Each row is a point. Before rounding, the points of a table are all equally far from one centre. They may lie mostly on one side of it. Where is the centre, to within rounding?

Points:
[[-19  -7]
 [  4 -24]
 [-15 -12]
 [ 60   3]
 [-13  50]
 [-27  17]
 [-25   8]
 [-14  50]]
Centre: [18 18]

Points:
[[ 12 -27 -24   4 -25  36 -20  39  -1   7  18]
 [-10 -43  -9  -5 -41  41   2   2 -29 -19   7]
 [  8 -25   5   0 -49  21 -25   0   6  13 -21]
 [ 31 -15  22  -2 -39  31  11  37  -1  24  18]
 [ -3  -9  34  -2  -2   5  29   9  18  28   0]
 [  7  11   2 -19 -60  42  24 -13   7  17   4]
 [  4 -19  17  13 -43  28 -17  34  25  29   3]
 [-21 -10 -13  -4 -45  18   7  19 -36   9  -7]
 [ -1   7 -10   4 -10  13 -24  16 -13   7 -10]
 [  4  -5   3 -18 -35  25 -27  -3 -13  49  27]
 [ 30 -16   0 -16 -20  42  -9  36 -18   8  22]
 [ 18   1 -18 -11 -28  21 -24  -4 -24  19  20]
 [ 12  13  -7 -39 -38  10  11  -4 -14  13  31]
 [ 13  15  -4 -10 -16  37 -22 -23  -6  11   8]]
Centre: [-10 -17   5 -12 -24  29   4   6   5  11  16]

Points, 30 rows:
[[-22  27   9  13 -21   5  39 -19 -33   1 -44  20 -17  43   3   4  -7 -23
   39  13 -28 -25  -8  17]
 [-28  31  36  20 -14  -2  22 -40 -28   2  -7 -15   4  12  39  27 -18 -27
   34   1 -10   4  -6  20]
 [-47  15   5   2   3   8  40 -15 -40 -16 -18   2  -5  20  34  12 -29   6
   30   4 -15 -14   5  28]
 [-30  28 -18  12  -2  -6  13 -20 -29  -1 -46 -15 -19  23  40  34  -4 -20
   25  25  -3  -5   1   8]
 [-47  32   8  25   2   2  18 -30 -38 -13 -14  22 -21  51  21   2 -28 -10
   45  -1  10   7  -3   6]
 [-36  32  21  29   6   7  14 -38 -36  -2 -12  -1 -29  31   9   7 -12 -13
   30  -8 -26 -10   7  10]
 [-39  34 -11   1   1   9  15 -33 -31   3  -4  14   2  22  26   7  -8 -36
   31  11 -28 -12  -2  34]
 [-40  47  -2  16  -3  -7  24 -37 -36 -10 -27 -10  15  21  22  10 -31 -16
   60  16 -10  -7 -17  14]
 [-23  41  18  28 -24   5  18 -13 -32 -11 -30   2 -16  37  31  23 -42 -19
   41   0  -9 -28  26  -4]
 [-42  46   0  23   3   6  13 -44 -44  -1 -25  30  -1   4  15  13 -10  -8
   44 -11 -24   2 -20  12]
 [-40  16  -1   6 -14 -11   7 -38 -33   8 -44   3 -31  11  26  -4 -40 -25
   44  27  24   8  -1  26]
 [-23  39  33  29   0  17  33 -24 -29 -13 -30  -7  11  36   9  -8 -26 -27
   34   5  -3 -20   6  41]
 [-39  14  19  16   7  -4  30 -28 -26 -17 -53  -6 -19  -3   7   0 -13 -37
   56   7 -16   2   4 -12]
 [-25   3   7  24 -27 -20  16 -19 -20  14 -33  37 -26   5  53  -1 -36   5
   42  -6  -6  -4  -9  11]
 [-31  20 -19  16   1   8  28 -41 -39 -38 -22  24 -47  18  -2  -8 -45 -12
   15   9 -23 -14 -20  16]
 [-31  35   2  21 -20 -22  12 -10 -43   2 -44   7   5  30  23   5 -49 -13
   40 -11 -21 -35 -14  16]
 [-40   2 -20  42 -14  11  32  -6 -39 -19 -21 -11 -19  26  43  25 -33 -32
   30  15 -11  18   7  12]
 [-34  44  11  13 -11  13  32 -43 -46  -5 -25  24 -24  24  14  24 -34 -35
   28 -25  -2 -14  14  11]
 [-32  18  13   8 -10 -21  22 -44 -31  -9 -41  12  -7  32  33   8 -24   2
   45   0  17   3   0  14]
 [-41  18 -10  26   4   9  44 -15 -47 -10 -24 -11   3  18  30  20 -13 -15
   37  15 -17 -15   6   2]
 [-28   3   8  -9 -10   9  23 -18 -42  17 -22 -21  -6  23  27   2 -18 -23
   33 -15  10 -10   4  21]
 [-32  20   2  26 -22  -7  39 -29 -33 -20 -12  -1 -10  19  30   6   7 -33
   29   8 -13 -16  24  11]
 [-35  41  -8  30 -20 -11  28 -19 -53   4 -27  -1  26   8  42   3 -11 -20
   20  -4   2 -10  18  -8]
 [-29   7   7  11 -21  15  -1 -29 -33   0 -45   1   1   4  15 -14 -28  -9
   57   9   8 -15   4  38]
 [-18   9  14  13   3  -6  23 -28 -36   0 -28  -7  -8  43  20  27 -29 -32
   22   2 -26  -2  -7  44]
 [-56  32 -17  22 -15  -1  28 -26 -15  13  -8  -3   4  30  12  24  -9  -7
   35  16 -10  -4   2  15]
 [-54  34 -22  -3 -18 -15  14 -13 -32  -7 -22  21 -17  25  29  12  -9   1
   32 -11  -1  10   7  20]
 [-54  34  10  12 -18  -7  27 -21 -38 -15 -39  -1  -4  10  41  14 -39   3
   20   8 -22 -17   1  20]
 [-27  21  20   2   3   5  32 -41 -28 -21 -44   9  -6  19  34  14 -34 -23
   19  -2 -21  -8  22  39]
 [-19   9   2  24   7 -17  17 -37 -26   8 -31  17  14  14  23  10 -16   3
   39  -9  21 -19  -5  41]]
Centre: [ -7  26  -3  23 -10   2  19  -6 -12  -9 -24  14  -4   1   6   1 -37 -24
  12   3   1   8  -8   6]

Points:
[[ 18  11  16  -7  13   2  -8 -13  -7  -3  -7 -34  44 -19   7  23  11  15
   33 -12  -4  -4  -2  43]
 [ 38  13 -14  26   3 -19   3  -1   9  25   2 -11  23 -33  19  26  27  20
   27 -21  -6  19   6  33]
 [ 32 -15   0  10  23   5 -16 -11   0  -1  -2 -41  22 -13   0  28  22  -6
   24 -20   4  -9  29  37]
 [  7  -4   8 -18 -20  -2  -8  -7  20  15  14  -6  22 -15  14  31  33 -15
   24 -37  10  13 -12  38]
 [ 24  10   7   9  -4 -18 -19   6 -16   0  10 -29  17   4  18  21  20  14
   26 -14  16  22  19  53]
 [  7   3   8   1  -6  -5   6   5  26  19  19 -31  20 -12   4  16  11  37
   15 -29  16   0  -4  47]
 [ 18  -3  -7 -10  32 -19   4  21  17  15  11 -37  33   8   4  20  24  21
   18 -17   3  10   4  16]
 [ 23  12 -12  -9  -3 -21   7  -7   5  16  11 -21  48  -8   4  26  14  12
   12 -43 -11   5  -6  44]
 [  5   8 -37  -7 -17 -13   4   1 -11   2   0 -33  28   9   7  27  29   0
   17 -24   7   7   3  37]
 [ 25  13 -12  -7   0   3 -12 -10  19  12   9 -20  20 -16  16  12  -1  27
   17 -29   0   2 -22  60]
 [  7  16  -4  10  -1 -15   6   2  17  29  -6 -21  15 -21  17  12  -8   0
   12 -33  17   7 -10  41]
 [ 11   9  -4 -13  -9 -15  -6 -26  17 -17   5 -37  38  14   7   5  41  23
   16 -40   4  15   8  20]
 [ -8   4   3 -15   8   4 -40   4   5   4  -4 -32  16 -30  14  17  11  17
    0 -13  -1  10   2  48]
 [ 30  12  -5  14 -12  -9   3  -2 -16  12  19 -25  28 -21   9  16   7  16
   48 -14   7  10  10  37]
 [ 39  11   2  16  13  -3   8 -11  37   5   3 -25  25 -11   2  25   4  27
   21 -37   7   6 -17  35]
 [ 30  22 -15  11   0 -16   6  12  15   0  -1 -41  33 -21  11  20  29  10
   24 -33   3  10   0  45]
 [  5  22   3   6   9 -14  14   1   7  -4  16 -29  42   5  -6  26  13  20
   32 -16  21  -2   8  37]
 [ 26  14  -7  -6   2 -32 -18  -6  26   1   9 -47  24  -3  -2  34  19   3
   29 -16   6  -1  -4  31]
 [ 18  17   3 -17   2 -31 -13 -19   3   4  -4 -31  20 -18  -6 -13  20   9
   19 -27   7  24   9  38]
 [ 37  12 -11  -5  -2  -6  -6  -3   1  32  -9 -42  43  -9   3   5  16   8
   24 -24  -1  17  -1  22]
 [ 13   7 -16 -27  12 -17  -2  -9   2   7  21 -38  43 -10  21  17   0   6
   24 -23  -1 -20  11  18]
 [ 29  24 -10  -1  14  -4   4   4   9  15   4 -30  18  -7  11  -6   8   2
   24 -22  -5  29   5  41]
 [ 16  14 -13  16  -1 -21  -5 -10  -7   7  15 -32  46 -27   5   1   4   5
   13 -24  13   7  -6  41]
 [ 18  16 -22 -17  19  -8  -1  12   0   8   0 -31  44  -6   8  10   7  20
   37 -38   9   5 -22  29]
 [  8   7 -12 -27 -12   5   2  11   8 -15  -1 -37  28 -27 -15  23   8   0
   33 -31  11  11  -7  24]
 [ 20  32   2   1 -10  -4   7  -4  -8   2  -5 -22  12  -8   2   9  13   3
   52 -27  -9 -11  29  34]
 [ 24   7 -16  -5 -13 -30  -9 -17  -2  13  21 -40  24   8  16   4  21  11
   25 -25  -2   4  11  36]
 [ 23  10  -5   2  24   7  17  -5   5   3  -3 -40  43   2   9   9  14  -2
   21 -30  13   6   2  34]]
Centre: [ 21  12  -5  -1   1   0 -17   0   3  -3   4  -3  14 -11   7  15  19  15
  10 -28  11  -4   6   7]

Points (29 x 24):
[[  8   3 -46  29  30  -6 -12 -43  -5  -2 -18  30   1 -10   4 -13 -18   3
  -23  -9 -29 -14 -43 -23]
 [-20 -37 -58  14  19  13  17 -15   2 -11 -33   9  21  10  51 -12   3  12
  -24  -5 -12 -32 -18  -1]
 [-29  -3 -49  18  29   0  14 -20  36 -25 -30   7   9  21  35  -9 -18 -10
  -19 -19 -25   1 -33  -6]
 [-27 -21 -28  24  -9   2   5 -30  24   4 -15   3  21  18  17   5 -13  21
  -33 -15 -18 -20   1 -12]
 [-17 -22 -38  27  17  -6  16 -50  32 -14 -14 -10  17  10  32 -14 -10   3
    2  27 -10 -28 -32  -5]
 [-20  -4 -53  16  25  -6  29 -53  14 -19   8   3  -5  13  33 -13  -6  28
    6  12 -20 -29 -28  -3]
 [-24 -38 -38  36  18  -4   0 -41  26  -3 -17  -3   7 -12  21  17 -11   8
  -18  12 -17 -24  -9  21]
 [-21  -9 -45  20  26   3   3 -13  39  -9   7  -9   2  33  32 -19 -10  18
  -19   0 -24 -30 -36 -21]
 [-18  -3 -57  36  14  -2  13 -51  27   1 -11   4  -3  -6  15  13 -27   1
   -1 -11  -8 -12   2 -14]
 [  7  -8 -37  31  35  13   4 -28  26 -47 -12   3  -8  20  10  14 -17  16
   17 -34 -35 -16  -8  -9]
 [-13  -3 -54  35  -7   5   3 -49  10 -19  -9  -2  11   0  18 -11 -21   3
  -16   4 -10 -33   9   1]
 [-18 -41 -27   7  24  34  15 -23  30  -3 -24   9   6  12  26 -31 -30  -2
  -16 -17 -35 -49 -29 -17]
 [-20 -14 -60  36   7  18  32 -30  34  -2  -9   9  13  -5  18  12  -9   8
   -8  -9 -25 -28  -1  11]
 [-13 -11 -59  40  17  -9   3  -3  45 -16  -3 -19  -8  29   4   1 -33   9
  -16  -5   1 -16  -7 -13]
 [ -7 -12 -47  23   9  -1   3 -49  26 -33  -9 -18   3  15  45  -6  -4  -5
  -11 -14  -4 -10 -18 -14]
 [-41 -27 -53  22  13  15  11 -59   2 -14  16   0  -3   1  11 -30 -14   3
    2 -10   8 -11 -36 -20]
 [-23  -5 -25  28  24  21   9 -51  -2 -23 -20   9   8  41   0  -3 -18  10
  -13  -4 -47 -12 -18   0]
 [-11 -12 -50  32  12  -5  23 -18  12 -14 -21   0  27  13  26 -20 -25  13
  -40 -17  -7 -32 -16 -32]
 [-23 -30 -40  19  19  13   5 -52   6  -8 -30   4   7  21  28  14 -32   8
   -1   3 -12 -33 -24   0]
 [-36 -45 -37  22  -4  13  -1 -29  17  -4  -9   4   2   9  36 -20 -10  26
  -31  14  -3 -16 -15   1]
 [-17 -47 -52  23   5  32  21 -34  -4 -11 -16  -3   1  23  29   2 -33  16
  -21 -24 -27 -12 -19   6]
 [ -6  -7 -41  37  20   6  -8 -43  -1  -7 -24  -1 -10   2  10  13 -34  14
  -23 -35 -17 -13   0   0]
 [-13 -16 -25  33   5   4  11 -38  25 -31   9  16  13  37  29   0  -9  22
  -11   2 -13 -41 -25  -3]
 [-22 -18 -27  31   7  19  -4 -51  16  -8 -21 -12  -1  18  23  -4 -23  -2
  -34  -3 -23  -6 -31   1]
 [ -3 -15 -30  24  13  35 -13 -49  14  -3 -19   0 -27  22  29 -28 -18   6
    5  -5 -29 -17 -10  -6]
 [-35 -19 -29   5  17   7   6 -46  33 -18 -15   6 -14   1  21  13  -4  34
  -11 -12 -28 -24  -9   7]
 [-28   2 -49  13  23  25  16 -41  -9  -1 -31  -9  -1  30  17  -8 -29   2
   -9 -15 -10 -31 -36 -13]
 [ -8  -2 -29  16  32  -5   7  -5  44   1  -3  21 -11   9  38  29 -28  14
  -19 -13 -21 -12 -16  -8]
 [-35 -17 -49  25  17  13  17 -44   9 -12 -35   8  -1  20  26  -8 -31  10
  -18 -15 -30 -24 -25  -3]]
Centre: [ -2 -26 -21   6  22   1  24  -4  -2 -15  -1   8 -12   4  -2 -13  -7  -8
  -5  -3  -7 -13 -13  -4]
